Rows are points. Each copy is the shape, with its points in the same order, turned, moved and blurred by noise. Say if it was mirrored as well.

Shape, 8 rows:
[[  3  34]
 [-20 -14]
 [ -9 -23]
 [ 13  54]
 [ 28  -2]
 [ 54 -26]
 [ 18 -17]
 [-12  18]]
Copy 1 (8 x 2):
[[ 37   7]
 [ 16 -46]
 [  1 -40]
 [ 46  24]
 [ -7   5]
 [-36   8]
 [ -9 -14]
 [ 38 -16]]
Copy 1 is: mirrored
Copy 2, 8 rows:
[[-15  30]
 [ -6 -18]
 [  3 -21]
 [-17  56]
 [ 33  10]
 [ 61   3]
 [ 24  -6]
 [-13  16]]
Copy 2 is: only turned

Shape, 9 rows:
[[-40  19 -27]
 [ 37  31   0]
 [ 49  28  -3]
 [  1  14 -35]
 [-41  21 -23]
 [-18 -14  -9]
 [ -2   6 -33]
 [-38 -23  -5]
 [-26 -35  -4]]
Copy 1 (9 x 3):
[[ 21 -24 -43]
 [ -6  49   6]
 [ -1  50   8]
 [ 30  20 -27]
 [ 14 -18 -44]
 [ 27 -15  -6]
 [ 35  13 -17]
 [ 32 -42  -4]
 [ 38 -33  12]]
Copy 1 is: only turned
Copy 2:
[[ 30  29 -25]
 [-38  15  22]
 [-46  13  23]
 [-11  25 -24]
 [ 34  30 -25]
 [ 13 -11 -21]
 [ -6  14 -30]
 [ 36 -20 -31]
 [ 25 -32 -30]]
Copy 2 is: mirrored

Shape:
[[-40  23 -26]
 [ 10  -6 -24]
 [ 15 -23  -6]
 [ 20  40  43]
 [  5 -15 -48]
 [ 17 -54 -13]
 [ 15   6  26]
 [  1  11 -10]
 [-50 -12  11]]
Copy 1, 9 rows:
[[-46   9 -11]
 [ -2 -26 -16]
 [ 25 -20 -17]
 [ 10 -12  60]
 [-11 -33 -41]
 [ 40 -21 -45]
 [ 23  -9  23]
 [ -8 -15   1]
 [ -7  44 -15]]
Copy 1 is: mirrored
Copy 2, 9 rows:
[[-49  11 -14]
 [ 11  -6 -29]
 [ 22 -18 -12]
 [ 24  64   3]
 [  2 -28 -43]
 [ 30 -47  -3]
 [ 26  27   6]
 [ -1  13 -16]
 [-29  -7  30]]
Copy 2 is: only turned
Copy 3 (9 x 3):
[[  9  41 -42]
 [-29   7 -18]
 [-19 -22  -6]
 [ 22   8  49]
 [-42  12 -40]
 [-40 -41 -30]
 [  7 -15  18]
 [ -9  10  -5]
 [ 28  -5 -45]]
Copy 3 is: mirrored

Shape:
[[-11   1  28  21]
 [ 32 -27 -14   9]
 [ 12  47  -6 -41]
 [ 40  -6  46 -29]
 [  5 -42 -12  22]
 [-11  30  -4  40]
 [ 13  -7  25  16]]
Copy 1, 7 rows:
[[  6   4  30  21]
 [ 10  23 -37  27]
 [-20  34   8 -53]
 [ 56  45   5 -13]
 [  6  -3 -22  45]
 [-37  23  29  21]
 [ 21  27   9  23]]
Copy 1 is: only turned
Copy 2, 7 rows:
[[ -5  21   4  32]
 [  7 -33 -21  -5]
 [-11  33  23 -51]
 [ 54  23   0  -6]
 [ -9 -21 -34  18]
 [-37   0  29  19]
 [  8   7   4  23]]
Copy 2 is: mirrored
Copy 3, 7 rows:
[[-12 -43  21   9]
 [ 35   0  -4  10]
 [-40  31  20 -21]
 [ 15 -11  40 -49]
 [ 28 -26 -20  16]
 [-26 -16  16  45]
 [  9 -28  22   0]]
Copy 3 is: only turned
Copy 4 (7 x 4):
[[-30  22 -19   9]
 [  6 -14 -35  50]
 [  7 -46 -15 -32]
 [-51 -48 -16  23]
 [  5  18 -20  56]
 [  0  31 -45 -15]
 [-32   2 -28  23]]
Copy 4 is: mirrored

Shape, 10 rows:
[[ 39 -37 -26 -10   3 -11]
 [-25  34  16   3 -45  39]
 [ 37  -3 -55 -21  17  -2]
 [ 38 -46 -15 -13  -1 -14]
 [  5 -12  47 -27   4  47]
 [  1  -3  23 -14 -24  16]
 [ 42  -7  12  -4  34 -13]
 [ 14 -20   1 -43  36 -32]
 [-35  21  16  19 -16  28]
 [-28  -2 -18  16  -5  30]]
Copy 1, 10 rows:
[[ 35   9 -36 -18 -16  -7]
 [-55  -2  14  44   0  40]
 [  9  18 -35 -52 -10   4]
 [ 44  -1 -42  -1 -20  -9]
 [ -2 -61   1  20  11  29]
 [ -2 -18   6  29 -10  18]
 [ 38  -8 -11 -18  28  -5]
 [ 34 -21   6 -30   1 -39]
 [-50  -6   0  39  17  11]
 [-45   1 -35  20   1  -6]]
Copy 1 is: only turned
Copy 2 (10 x 6):
[[ 55 -14  10 -16  36  30]
 [ -7 -17 -14  -2 -63  -5]
 [ 24   5 -19 -13  46  51]
 [ 57 -22  20 -19  32  28]
 [ 11   3  54 -18 -49  32]
 [ 19 -18  16 -18 -26   4]
 [ 43  35  26 -24  24  11]
 [ 11   4  44 -40  49  24]
 [-12  -1   2  17 -38 -17]
 [ -4 -16  -1  32  -8  10]]
Copy 2 is: only turned
